Each row is a point. Each copy is the shape, with its points in the same order, stretched, turned, moved and blurred by noise. Is it also mirrored, or only turned?

Shape, 5 rows:
[[ 15   6]
 [ 19  22]
 [-34  23]
 [ 10 -45]
 [ 19  22]]
Copy 1 (5 x 2):
[[  1 -19]
 [-14 -22]
 [-20  25]
 [ 60 -16]
 [-10 -23]]
Copy 1 is: mirrored
Copy 2, 5 rows:
[[  4 -13]
 [-19 -12]
 [  3  46]
 [ 58 -34]
 [-19 -12]]
Copy 2 is: mirrored

Shape (8 x 2):
[[ 24  16]
 [  6  10]
 [ -2 -32]
 [ 24  29]
 [-27  -9]
 [ -3  -2]
 [ 24 -31]
 [  2 -18]]
Copy 1:
[[-14 -25]
 [-14  -8]
 [ 16  15]
 [-22 -32]
 [ -9  31]
 [ -6   5]
 [ 24 -11]
 [  6   6]]
Copy 1 is: mirrored
Copy 2, 8 rows:
[[  3  33]
 [ -2  18]
 [-39   8]
 [ 14  35]
 [-14 -13]
 [-12   9]
 [-41  34]
 [-25  13]]
Copy 2 is: mirrored
Copy 3, 8 rows:
[[ 44   2]
 [ 27   8]
 [-20 -17]
 [ 60   9]
 [-15  16]
 [  6   5]
 [  2 -32]
 [ -3 -11]]
Copy 3 is: only turned
Copy 4:
[[ 30   1]
 [ 10   1]
 [-25 -31]
 [ 37  11]
 [-33  -2]
 [ -8  -6]
 [  0 -38]
 [-13 -19]]
Copy 4 is: only turned

Shape:
[[ 34 -13 -38]
 [ 23   0 -13]
 [-39 -28  18]
 [-32 -50 -16]
 [ 20  15  -6]
 [-42  25  -4]
 [ 60  -1   0]
 [ -7 -39  36]
 [ -6  -4   1]]
Copy 1, 9 rows:
[[ 15  49 -22]
 [ 19  27  -1]
 [-29 -31 -25]
 [-36  -2 -37]
 [ 17  26  12]
 [-40   1  32]
 [ 57  21 -13]
 [  8 -42 -31]
 [ -9   3   1]]
Copy 1 is: only turned
Copy 2, 9 rows:
[[-48 -23  -7]
 [-33 -12  13]
 [ 41   5 -13]
 [ 26  -8 -42]
 [-35  -2  24]
 [ -7  42   3]
 [-42 -35  36]
 [ 43 -22  10]
 [ -5   0   6]]
Copy 2 is: mirrored
Copy 3 (9 x 3):
[[ 42   2 -34]
 [ 26   1  -6]
 [-48  14   6]
 [-35  17 -40]
 [ 23  -8  10]
 [-40 -33  15]
 [ 59  21  11]
 [-20  42  22]
 [ -7   3   5]]
Copy 3 is: mirrored
Copy 4, 9 rows:
[[ 12 -22 -34]
 [  1 -14  -9]
 [-46  32   2]
 [-39  29 -29]
 [ 11  -8   6]
 [ -2  42  19]
 [  8 -49  -3]
 [-59   1   8]
 [-15   6   7]]
Copy 4 is: only turned

Shape (8 x 4):
[[  5  30  21 -19]
 [ -3  22   0  28]
 [ 21  12  28  20]
 [-14 -49 -38  -7]
 [ -8  30  23   0]
 [ 27  13  38 -49]
 [ 34   9 -37 -50]
 [ 21 -50 -19   9]]
Copy 1, 8 rows:
[[ 11  36 -15 -13]
 [ -3  11 -17  24]
 [ 18  20  -8  30]
 [ -1 -41  32  -3]
 [ -4  39 -13  10]
 [ 32  48   0 -36]
 [ 30 -12 -25 -56]
 [ 26 -44  24  15]]
Copy 1 is: only turned
Copy 2, 8 rows:
[[-22  24  10 -26]
 [-22  18  21  13]
 [  4  29  41  -6]
 [ 27 -47 -15  14]
 [-34  18  24 -17]
 [  2  22  17 -60]
 [ 22  15 -30 -27]
 [ 54 -27  18  21]]
Copy 2 is: only turned

Shape, 7 rows:
[[ -7 -20 -36 -25]
 [-49   8  32  -3]
 [ 12  14  31  38]
 [  6  -5  10  -7]
 [ 17  -8   7  24]
 [ 24   9 -15  -7]
 [-16   4 -11  -2]]
Copy 1:
[[ 26 -12  20 -27]
 [  3 -36 -45   1]
 [-38  17 -21  25]
 [  2  -8   5  11]
 [-27  11   8  12]
 [ 13  17  10   4]
 [  8  -5 -14 -14]]
Copy 1 is: mirrored
Copy 2, 7 rows:
[[ 23 -13  18 -28]
 [-60 -19 -18 -19]
 [-19  38 -23  23]
 [ -2  -3  -9   9]
 [  5  28   0  20]
 [ 27   9 -18  -5]
 [ -5   2  -7 -24]]
Copy 2 is: mirrored

Shape (9 x 6):
[[ 14   1  -6  21  -7  11]
 [ 14  23  -3  24 -28  -6]
 [-25   5   8  -4   4  26]
 [-33  16   5   4   7 -51]
 [ -7  24  43  20  34  -8]
 [-17 -48  21 -31  -3  17]
 [ 26  -8 -11 -20 -21 -10]
 [ 19  -5  -5 -25 -12 -10]
 [ 24  -8  -9   2   2   6]]
Copy 1 (9 x 6):
[[ 13  -7  -2  24  -7  -1]
 [  4   2  17  45 -21 -13]
 [-12  25 -19   8  10   7]
 [-60  -3  14  14  -5 -37]
 [-34  -5 -22  46  36 -25]
 [-18  -7   1 -18  21  47]
 [ 15  -7  41   3   2   2]
 [  7  -3  37   0  10  -1]
 [ 21 -13   9  10   9   0]]
Copy 1 is: only turned
Copy 2:
[[ -4   8 -30 -10  12   8]
 [  5  36 -26  -8  -8  -3]
 [-33 -10   7  12   5  19]
 [  1  10  15  43 -14 -46]
 [-15  31  25  21  33 -16]
 [-31 -50  20 -24   5  -1]
 [ 25 -10 -12 -27 -14   1]
 [ 25 -15   0 -17 -10   2]
 [ 13  -6 -21 -16  16  10]]
Copy 2 is: mirrored
Copy 3 (9 x 6):
[[  4   4  -4  11  11  -5]
 [ 13  36 -14  18   6 -13]
 [ -4   3  42  -7  10  16]
 [-15  24  -8 -22 -18 -45]
 [ 27   8   2 -38  22 -30]
 [ -6 -41  27  -2 -47  33]
 [ -3  -6 -29  17 -30  25]
 [ -3  -3 -27   0 -28  23]
 [ -2  -8 -13  11  -3  10]]
Copy 3 is: only turned

Shape (14 x 8):
[[-13   1 -16 -10  28  20 -13  45]
 [-19  -5 -50  -5  17   6 -27  42]
 [ -8   1   4  -1   6  13   0 -23]
 [  2  13   1 -11 -18 -16  25  -7]
 [  3  -9  -2   9  11   7 -21 -25]
 [-20   1   8   4 -29  -9  -1  -1]
 [ 18   6  15   0  11   6 -19 -29]
 [ -5  -7  -4   8   5  15  -8 -27]
 [-23 -11   0  -1 -20 -14  21 -15]
 [-25  -1  -3  14 -13 -23  21   7]
 [ 14   0  13  22  11   8  -8 -22]
 [  6 -32  10   6  -1   2 -10 -17]
 [ -7  -6  -4   4 -16 -21  27   5]
 [-24  -3   5  -5  -1 -34  13   4]]
Copy 1 (14 x 8):
[[  2 -20  24 -31  21   1 -31  25]
 [  9 -24   6 -18  13 -16 -60  24]
 [ -7   5   1  -9   2   2 -11 -16]
 [-15  19  -4  12   5 -11   6  14]
 [ 10  -5  -5 -10   0  -9 -11 -20]
 [-19  11  19  19 -11  -6 -12   8]
 [ 12   4   9 -19   4 -14  11 -26]
 [  5   5  -5  -6  -2   1 -18 -17]
 [-26  15 -10  22 -13   1 -14   9]
 [-15  -6   1  27   7  -3 -12  23]
 [ 18  -3   1   2  11  -3   7 -22]
 [  3  -5  -2  -3 -27   5  -5  -9]
 [ -9   7 -10  13  -3  -4  -4  27]
 [-26  -9   3  13   9 -13  -3  14]]
Copy 1 is: only turned
Copy 2, 14 rows:
[[  7  42 -17 -37  28  22 -16  -5]
 [ 13  43 -45 -54  16  25   3  -7]
 [-16   9   5   7   5   5   5 -25]
 [ 12   6   5   4 -16 -31  -5 -16]
 [ -8  -3  -3   6  13  18  22 -15]
 [-12  18   5 -10 -12 -28  20   2]
 [  3  -8  23  18  15  15  18 -17]
 [-17   1  -5  10   4  15  12 -20]
 [-14   5 -13  -5 -14 -35   4 -15]
 [  0  24 -22  -4  -2 -39   7  -2]
 [ -5  -1   6  29  13  16  16  -4]
 [-18 -17  -3   3   6   7  12   2]
 [  5   8 -17  -2 -10 -33  -4  -2]
 [  8  12 -14 -15  11 -46   7 -11]]
Copy 2 is: mirrored
Copy 3 (14 x 8):
[[  1 -13  14  -1  46  33  21  10]
 [  5  -8 -14   5  59  13  26  38]
 [ -5   3  -4  -2 -12  -3 -25 -12]
 [  3  -1 -18  12 -35  -5  17 -14]
 [  3   7   3  -7 -10 -11 -32  12]
 [-28  -2 -15  -3 -22   4   2  12]
 [  8  21  12 -16 -29  -1 -25   0]
 [ -1   2  -8   1 -11  -7 -35  -1]
 [-19 -20 -23   9 -25 -20  -2  -6]
 [-25 -19  -5  28 -14 -13  14   7]
 [  3   6  19   7 -26   1 -33   6]
 [ -1 -24   3 -13 -23 -10 -24  14]
 [ -7 -25 -11  23 -23 -10  18   2]
 [-23 -19   1   5 -14 -25  28   2]]
Copy 3 is: only turned
